Rows are points. Each copy is the shape, with its points in the same order, stretched, turned, moved and blurred by noise. Is it also mirrored, or only turned?
(in the rows, 128 means zero)

Shape (5 x 2):
[[100 113]
 [ 77  58]
 [163 131]
 [ 75 183]
 [170 157]]
Copy 1 (5 x 2):
[[ 92 121]
 [ 48 159]
 [156 131]
 [ 98  49]
 [175 110]]
Copy 1 is: mirrored
Copy 2:
[[110 124]
 [139 195]
 [154  82]
 [ 51  90]
 [144  59]]
Copy 2 is: mirrored
Copy 3 (5 x 2):
[[109 120]
 [ 83  68]
 [175 144]
 [ 81 189]
 [183 173]]
Copy 3 is: only turned

Shape, 8 rows:
[[123  84  45 150]
 [128 148 180 111]
 [111 158 109 190]
 [110 182 104 129]
 [ 92 170 133 111]
 [197  86 160 143]
 [ 92  97  99 217]
 [149 118 142 161]]
Copy 1 (8 x 4):
[[105 100   7 158]
 [115 150 148 103]
 [106 181  74 176]
 [119 189  73 110]
 [ 95 178  91  94]
 [163  85 132 168]
 [ 65 134  58 209]
 [128 127 110 164]]
Copy 1 is: only turned
Copy 2:
[[187  66 121 175]
 [104 182 148 100]
 [136 152 132 196]
 [188 170 160 158]
 [164 174 178 129]
 [100 121  62 105]
 [114 102 126 224]
 [110 144 107 147]]
Copy 2 is: mirrored
Copy 3 (8 x 4):
[[187  96  76 143]
 [ 70 139 153 113]
 [150 148 152 173]
 [152 166 151 115]
 [130 142 168  96]
 [ 56 122  68 162]
 [164  96 138 200]
 [101 127 114 166]]
Copy 3 is: mirrored
Copy 4 (8 x 4):
[[213 134  56  91]
 [ 90 113 141 118]
 [159 172 127 149]
 [119 177 116 120]
 [111 159 147 102]
 [132  53  83 155]
 [215 141 142 136]
 [138 102 109 153]]
Copy 4 is: mirrored

Shape (10 x 6):
[[ 94 137 151 117 106  85]
 [158 109 140 123  92  98]
 [ 92  91 110 122 130 134]
 [120 148 151 107 159  79]
 [105 150 116 132 126 127]
 [112 140 154 127 208  65]
 [106 142 129  16 110 102]
 [107 138 153 140 160 168]
 [232 149 147 146 110  90]
 [ 91 139 155 103 102 150]]
Copy 1, 10 rows:
[[150 152  74 137  97 139]
 [170 115 133 131  80 146]
 [105  99  92 123 119 167]
 [160 153 102 132 150 115]
 [103 150 109 120 106 139]
 [144 149 104 174 190  96]
 [172 142  63  37 137 156]
 [102 161 135 142 151 179]
 [197 141 202 139  83 110]
 [125 162 102 107 105 194]]
Copy 1 is: mirrored
Copy 2, 10 rows:
[[157 160 162 163 132  85]
 [187 129 141 134  90  87]
 [135 113  96 147 143 137]
 [102 149 161 119 124  67]
 [131 160 125 137 116 128]
 [ 60 129 161 143 118  54]
 [168 168 155  68 192 102]
 [ 88 121 138 143 108 151]
 [160 135 133  95   7  75]
 [151 146 161 152 138 150]]
Copy 2 is: mirrored
Copy 3:
[[ 74 146 124 118 122  78]
 [143 128 137 107 104  91]
 [ 94  91  95 140 138 122]
 [ 96 152 137 106 175  78]
 [103 152 106 142 139 115]
 [ 88 138 144 134 213  59]
 [ 74 129  80  30 150 111]
 [ 94 134 141 149 173 153]
 [198 181 175  97 123  72]
 [ 68 137 128 110 120 143]]
Copy 3 is: only turned
Copy 4 (10 x 6):
[[ 96 159 156 146 132  75]
 [142 107 146 147 115  89]
 [ 77 106 115 123 150 107]
 [131 156 155 140 187  77]
 [104 152 123 152 151 121]
 [126 145 156 156 236  67]
 [122 183 150  49 135  79]
 [ 93 124 158 149 181 156]
 [220 105 155 187 135 106]
 [ 82 151 166 121 123 128]]
Copy 4 is: only turned

Shape, 13 rows:
[[ 46 142 112 128  90 153 124 154 165]
 [110 136 167  80  88 202  64 162 180]
 [174  96  56 171 174  92  76 112 108]
 [ 67  34 174 116 152 142 158  91 177]
 [195 129 100 132 183  44 110 144 105]
 [134 185 170  63 125 125  83 149 102]
 [130 111 134  49 164 165 137 161  91]
 [110  78 121 201 220  90 122 161 143]
 [126  97 119 192 144 133 172 177 209]
 [174 187 109  74 190 140  61 120  84]
 [ 59 108 162 143  95 156 106 211 159]
 [196 127 105 122 140 109  79 140  70]
 [ 84 164 187 129  65 228 107 127 127]]
Copy 1:
[[ 58 136  94 139 102 106 127 154 153]
 [106 135 146 105  71 116  57 164 222]
 [236  92  64 127 165  53 137 114 126]
 [ 85  19 161 136 166 135 134 103 158]
 [228 114 113 107 192  51  93 142  70]
 [154 175 185  66 116  75  89 172 140]
 [154  94 146  34 117 132 123 181 122]
 [176  63  94 186 225  85 149 184 132]
 [120  82  75 212 166 152  80 154 122]
 [227 186 139  33 155  84 120 150 156]
 [ 75  97 119 172  91  99 102 210 167]
 [237 119 121  90 112  57 110 145 111]
 [100 168 163 144  36 148 133 142 201]]
Copy 1 is: mirrored
Copy 2 (13 x 9):
[[ 47 160 104 110  94 153 149 172 170]
 [145 136 154  74 103 202 109 166 167]
 [148 166  54 197 149  71  88 107 145]
 [ 55  69 142 135 124 152 165  49 173]
 [156 180 113 172 172  23 123 118 146]
 [147 186 163  70 144 111 115 147 105]
 [141 104 111  72 175 116 154 141 113]
 [ 60 114 114 221 188  87 110 124 188]
 [ 77 129 125 206 148 140 182 158 230]
 [185 207  97  85 194  99  86 129 103]
 [ 61 105 157 134 101 161 125 202 171]
 [187 163 103 152 144  78 104 138 100]
 [ 98 160 157 107 105 231 147 157 101]]
Copy 2 is: only turned

Shape (17 x 11):
[[128 114 147 133 137 118 139  76 111 144 115]
 [126  98 126 146 116 152 123 116 128 117 131]
 [124 173 122 126 114  99 165  44 114 123 114]
 [119 105 131 143 132 125 118 134 108 125 156]
 [113 184 120 142 135 123 103 147 144 149 123]
 [160 103 119 138 154 126 148 148 150 116 162]
 [119 109  90 109 110 135 119 125 109 116 164]
 [128 108 142 108 140 118 121 130 119 114 116]
 [184 127 144 121 117 120  90 154 100 130 125]
 [117 100 130 137 140 108 107 156 127 116 167]
 [117 240 152 139 134 118 122 114 106 128 150]
 [127 118 153 135 104 112 111 144 141 128 142]
 [123 139 115 139 129 103 122 102 166 108 109]
 [126 148 148 140 108 102 113 126 120 174 125]
 [112 111 120 131 109 130 149 160 102 118 140]
 [212  99 146  32 120 144  99 130 133 146 108]
 [117 111 140 137 122 130 100 154 197 112 143]]
Copy 1 (17 x 11):
[[106  98 147 117 118  94 135 107 128 160  93]
 [108  88 129 138  90 129 128 141 128 138 118]
 [102 158 143 103  96  71 145 103 126 179  84]
 [112  87 126 131 121 110 128 139 115 127 145]
 [101 165 109 137 136 140 106 102 135 130 127]
 [125 107 122 127 139 121 153 170 169 129 143]
 [ 98 107  98  95  84 118 141 161 115 140 150]
 [106  99 125 115 135 111 126 150 124 119 105]
 [165 114 114 128 134 120 112 135 103  94 129]
 [102 101 128 137 136 115 126 151 128 107 163]
 [113 207 164 136 132 125 127  94  98 144 138]
 [115  97 135 133 112 110 117 121 145  90 139]
 [ 90 127 117 131 105  97 101 134 166 141  94]
 [115 120 129 123 131 105 114  73 127 118 130]
 [ 97  95 110 128 112 129 168 131 123 106 128]
 [186 101 109  35 132 124 103 146 142  96  82]
 [ 94 108 134 136 114 142  99 146 184  94 136]]
Copy 1 is: mirrored
Copy 2:
[[124 103 127 112 125 147 165 158 132 132 121]
 [136  99 131 145 104 172 117 132 135 125 117]
 [111 144  76  90 105 137 199 156 149  99 128]
 [119  96 136 159 110 147 109 137 119 117 143]
 [104 192 123 143 133 149 100 142 137 149 121]
 [159 108 126 177 141 134 116  92 163 134 139]
 [118 108 112 137 106 162 107  97 109 108 142]
 [134 109 138 121 135 130 110 132 125 121 101]
 [171 126 127 146  97 119  94 139  98 148 119]
 [115 106 148 162 119 131  73 121 142 120 150]
 [119 222 128 115 125 138 142 153 133 105 165]
 [118 122 153 141  91 130 103 129 142 138 128]
 [119 133  99 120 119 143 121 143 182 126 106]
 [103 146 131 127  99 128 140 151 124 166 136]
 [114 114 145 170 107 144 127  98 117 117 114]
 [209 106 135  66 124 127 105  76  93 174  91]
 [130 127 146 148 108 155  67 119 193 144 117]]
Copy 2 is: mirrored
Copy 3 (17 x 11):
[[127 105 138 140 123  91 121  80 114 131 113]
 [111 106 132 142 114 156 107 119 120 108 122]
 [116 164 101 142  80  94 134  43 137 130 103]
 [105 114 135 142 122 118 111 133 110 106 155]
 [118 191 123 145 131 132 114 154 148 143 131]
 [133 114 110 137 148 136 149 131 152  94 156]
 [ 91 120  94 102 110 137 104 126 120 116 157]
 [126 119 140 109 124 101 116 130 133  95 122]
 [183 133 143 108 104 121 118 152 102 118 159]
 [103 115 132 139 129 114 103 151 130  96 170]
 [110 249 150 141 109 116 133  95 126 127 155]
 [118 123 150 141  99 128 117 152 146 120 153]
 [127 140 104 153 108 119  98 117 167 119 102]
 [122 147 145 140 107 109 129 140 129 164 141]
 [ 92 123 126 114 112 135 149 148 108 102 136]
 [213  95 148  33 121 129 137 132 145 134 132]
 [116 121 142 146 125 166  92 163 196 111 128]]
Copy 3 is: only turned

Shape:
[[126 124 109 129  98 122  93 140 167 134 142 138]
 [137  90 190 172 163  60 191 104 110 132  89  96]
 [ 58 150 101 121 107 122 147 123 182 116 124 135]
 [ 72  93 113 169 104 127 110 131  96 110 174 131]
 [135 110  98 128 187 114 127 154  96 195 132 126]
 [113 120 163 165 142 129 121 154  82 118 142 142]
 [136 149 109 171 134 125 105 159 139 163 101 144]
 [101 105 110 130  98 133 177 156  87 145 106  67]
 [120 144 199 171 145 132 161 138 104 122 174 104]
 [137 110 142 103  93 132 105 147 101 112 111 144]
 [134 130  97 136 121 131 114 133 113 103 129  95]
 [ 91 118 133 157 103 132 101  85  98 117 144 149]
 [123 100 102 127 108  67 175 160  87 108  94 100]
 [131 116 119 122 124 125 159 118 135 168 106 140]
 [ 97  83 106 163 161 115 104 143 163 119 103 126]
 [126 112 143 173 179 122 137 155  85 123 116 104]
 [ 76 221 128 123 104 113 102 161 113 224 115  59]]
Copy 1:
[[137 174 131 115  94 174  96 122 134 140 141 142]
 [ 20 129 185 158 173 106  96 117 154 154  82 129]
 [ 73 131 108  56 135 161  69 125 114 114 188 149]
 [103 109 144 151  85 144  66 153  77 182 179 143]
 [144 138 128 168 190 149 176  90 109 203 122 167]
 [114 139 173 171 134 109 120 157  97 143 158 126]
 [141 176 144 168 158 174 121 131 138 114 142 182]
 [ 86  56 140 136 166 195 115 145  80 150 120 100]
 [ 58 145 214 163 132 119 122 119  93 128 177  78]
 [159 121 131 120 100 133 128 155 107 117  99 119]
 [132 109 123 146 129 158  78  95 119 139 147 119]
 [ 97 110 141 143  71 115  83 116  82 133 143 171]
 [ 98  93  91 135 162 151  93 157 138 166 111  97]
 [109 118 137 109 136 155 149 109 129 136 116 165]
 [122 150 156 129 164 136  57 131 145 184 147 186]
 [111 128 170 188 181 129 103 125 117 163 151 133]
 [ 61 160 104 154 190 235 133  93   7  84 118 108]]
Copy 1 is: only turned
Copy 2 (17 x 12):
[[138 183 103  99 117  99 136 113 135 127 116 127]
 [134  56 166 209 110 125 178 100 171  87 144  82]
 [123 193 130 117 184 114 185 100 114 134 141  95]
 [131 165  57 158 121 155 113  97 116  77 131 101]
 [169  73  86 127 164 148 122 156 134 124 118 157]
 [144 147 127 169 118 164 100 129 142  96 141 122]
 [168 171 127 120 110 131 153 164 149 142 109 130]
 [106 109 104 141 120 176 159 108 120 149 178  71]
 [167 139 160 180 121 183 131  75 145 104 171 122]
 [ 95 153 123 130 108 112  94 128 126 146 132 118]
 [129 138 121 101 111 154 136 119 101 117 114  97]
 [130 162  87 173 125 131 108  86 116 124  93 113]
 [102  96 120 143 110 119 162 150  99 101 168  67]
 [117 119 117 147 143 111 165 120 131 163 122 143]
 [127 141 108 111 140 132 161 140 171  73 100  91]
 [150 102 137 153 125 185 133 142 150  86 133 100]
 [244 170 126 108 159 151 118 112 140 225 166  66]]
Copy 2 is: only turned

Shape:
[[153 171  42 186 173 111 100  85  98 109 140 101]
 [148 121 123  92 156 142  73 164 174 122 151  91]
 [219 117 170 123 123 135 151 168 189 180  55 156]
 [150 122 145 104 148 175 145 112 157 191  92 141]
 [ 80  94 170 112 147 125  75 148 114 130 104  99]
 [128 118 153 122 160 171 131 161  83  91 141 115]
 [179 103 165 182 134 150 112 148 230 207 132 168]
 [101 205 161 125  97 149 110 140 139  78 149  69]
 [164 135 156 148 130  90 166 132 197 160 100 171]
 [113 146 138 137 146 152  85 183  70 131 170  80]
 [193 121 182 125 125 117 145 101 171 184 147 168]
 [108 150 149 158 199 144 135 137 139  96 159  83]
 [148  99  33 118 144 111 125 121  92  88 154 109]
 [159  85 177 144 113 174 121 141 182 152  89 200]
 [112 124 134 138 111 155 129 124 140 102 142  41]
 [165 165  63 125 174 128 114 110 143 127 146 170]
 [187 121 160 116 164 153  71 119 111  96 128 111]]
Copy 1:
[[174  96  64 132 185 157 116 216 123 163 152 142]
 [140 105 121  51  74 157  78 101 103 133 150 102]
 [120 163 175  24  59  89 191 138 127 124 103 181]
 [108 165 161  57 109 190 163 153 132 112 103 155]
 [154 123 164 108  98 176 104  97  17  94 121 100]
 [ 84 108  93 117  89 159 120 125  57 102 135 158]
 [181 186 137  58  44 140 122 189 180 121  76 139]
 [152  63 119 142  90 161 111  75 149  93 200 144]
 [122 151 176  82 107  80 163 187 171 111  94 145]
 [134  71 100 143  51 193  91 109  50 146 145 144]
 [120 120 153  69 101 129 135 154 182 101  71 181]
 [128  79  91 119 112 166 125 180 105  96 140 100]
 [ 97 116  79 123 182 122 101 132  99 160 114 118]
 [133 208 143  65  73 124 127 151 127  75  92 180]
 [157  95 102 128 124 174 141  63 129  97 129  94]
 [107 130 102  82 144 134  90 224 152 159 150 163]
 [147  85  94  58 110 154  97 126  70  91 147 187]]
Copy 1 is: only turned
Copy 2 (17 x 12):
[[195 157 145 214  94 102 122  91  81  56 152 150]
 [155 190 140 112 155 155  45 122 131 112 149 140]
 [129 146 163  61  54 197  86 140 180 165  91 150]
 [114 154 128 143 105 208 129 144 176 136 124 159]
 [143  97 125  93 195 163  85 154  96 123 153 144]
 [121 127  78 107 125 163 105 116 107  93 158  92]
 [106 155 138 148  57 176   7 161 200 127 102 179]
 [ 78 194 165 165 160 142  91 141  74 114 152  87]
 [133 142 158 133  73 130 104 144 193 160 126 127]
 [123 167  89 127 148 130  83 161  62  55 138 115]
 [ 95 195 103 146  80 143  76 150 174 188 124 157]
 [142 170 128 186 130 154  69 163 111  95 200  92]
 [205 124  79 158 131  88 129  73  94  97 106 115]
 [ 79  99 130  99  93 190  67 104 198 136 107 162]
 [123 164 127 177 134 178  81 150  73 132 123 105]
 [170 183 125 170 105 106 114  78 159  69 153 143]
 [136 163 124 107 119 168  66  80  92 126 179 144]]
Copy 2 is: only turned
